Each row is a point. The window is the flat piece filled in between its corners: a triangle in 3 columns, a solid with four corners in 4, and so on. A path goes straight from each point to the next, and from the last back to the first. List the points from which the path goes on through the window.

Window (4 x 4)
[[0.075,0.008,0.231,0.103],
[-0.272,0.078,0.343,-0.099],
[-0.102,0.574,0.008,-0.062],
[-0.008,-0.411,0.032,0.267]]
Path:
(1): [-0.145,0.313,0.068,0.251]
(2): [-0.121,-0.113,0.071,0.359]
(3): [0.066,-0.379,0.048,-0.031]
(4): [0.077,0.240,0.137,-0.339]
(5): [-0.138,0.357,0.340,0.293]
(6): [-0.023,-0.022,0.321,0.320]
(7): [0.019,-0.070,0.221,-0.107]
(8): [-0.053,0.328,0.017,-0.092]
Through the window after points: 2, 8

Window (8 x 8)
[[0.097,-0.576,-0.163,-0.387,0.208,0.333,-0.199,-0.098],
[0.279,0.323,-0.055,0.316,0.203,-0.340,0.163,-0.146],
[-0.205,-0.311,-0.106,-0.290,0.317,0.155,0.269,-0.051],
[0.365,-0.179,-0.538,0.044,-0.409,0.165,0.181,0.084],
[0.307,0.145,-0.321,0.045,-0.312,0.736,-0.238,0.022],
[-0.052,0.185,0.092,-0.222,0.104,-0.244,-0.049,-0.029],
[-0.238,-0.599,0.009,-0.118,0.021,0.308,-0.119,-0.065],
[0.050,0.473,-0.456,0.277,0.108,-0.328,-0.086,-0.153]]
Path:
(1): [-0.068,-0.169,0.033,-0.178,-0.070,0.132,-0.092,-0.269]
(2): [-0.088,-0.364,-0.147,-0.067,0.274,0.049,-0.042,0.298]
(3): [0.181,0.143,-0.098,0.126,0.210,-0.251,-0.150,0.360]
(4): [0.035,0.102,0.000,-0.116,0.054,-0.075,0.174,-0.456]
(5): [0.185,0.082,-0.031,-0.045,-0.078,0.007,0.127,-0.526]
(6): [0.109,0.091,-0.165,0.166,0.277,-0.103,0.103,0.152]
(7): [0.136,0.033,-0.253,0.051,0.116,0.041,-0.179,0.297]
(8): [0.112,0.093,-0.242,0.040,-0.173,0.085,-0.024,-0.580]
(9): [-0.056,-0.217,-0.065,-0.144,0.029,0.062,0.027,-0.404]
(10): [-0.100,-0.204,-0.183,-0.029,0.131,0.157,-0.010,0.090]
(11): [0.250,0.131,-0.202,0.166,0.154,0.069,-0.048,0.331]
(12): [0.223,0.214,-0.174,-0.054,0.042,-0.154,0.100,-0.571]
(13): [-0.010,-0.163,-0.140,-0.113,-0.039,0.137,0.138,-0.376]
(14): [0.233,-0.168,-0.090,0.008,0.121,0.100,0.027,0.205]
(15): [0.004,-0.105,-0.150,0.008,0.346,0.030,-0.200,0.249]
(16): [0.165,0.036,-0.074,-0.183,-0.130,0.198,0.093,-0.540]
Through the window after points: 1, 3, 5, 9

Window (9 x 9)
[[0.011,0.035,0.180,-0.055,-0.228,-0.006,0.214,0.104,-0.309],
[0.244,-0.190,0.339,-0.045,0.164,0.231,-0.299,-0.523,0.153],
[0.271,-0.064,0.249,-0.387,0.423,0.300,-0.077,-0.239,0.198],
[0.569,0.119,0.048,-0.006,0.347,0.052,-0.217,-0.195,0.274],
[-0.109,-0.035,-0.154,-0.005,-0.121,0.093,0.353,-0.174,0.080],
[-0.518,0.002,0.173,-0.344,-0.255,-0.586,-0.025,-0.112,-0.298],
[-0.323,0.178,-0.130,-0.443,-0.486,-0.234,-0.091,-0.105,-0.457],
[-0.398,0.237,0.010,0.027,-0.001,0.037,0.051,-0.085,-0.268],
[-0.280,0.001,-0.057,0.027,-0.253,0.164,0.033,0.264,0.104]]
Path:
(1): [0.145,0.276,0.129,-0.171,-0.078,0.060,0.006,-0.256,0.101]
(2): [-0.155,0.149,0.356,0.012,-0.217,0.197,0.093,-0.008,0.028]
(3): [0.094,-0.065,-0.052,-0.278,0.034,-0.275,-0.116,0.017,-0.345]
(4): [0.246,-0.223,0.091,-0.141,0.210,0.067,-0.093,-0.133,-0.098]
(5): [-0.181,0.234,0.364,-0.433,0.074,0.168,-0.086,-0.397,0.295]
(6): [0.178,0.143,0.233,-0.247,0.084,0.233,-0.032,-0.235,0.137]
(7): [0.055,-0.371,0.093,-0.234,0.409,-0.052,-0.172,-0.209,-0.011]
(8): [0.017,-0.208,-0.098,0.034,0.151,-0.039,0.072,-0.022,-0.012]
Through the window after points: 4, 6, 8
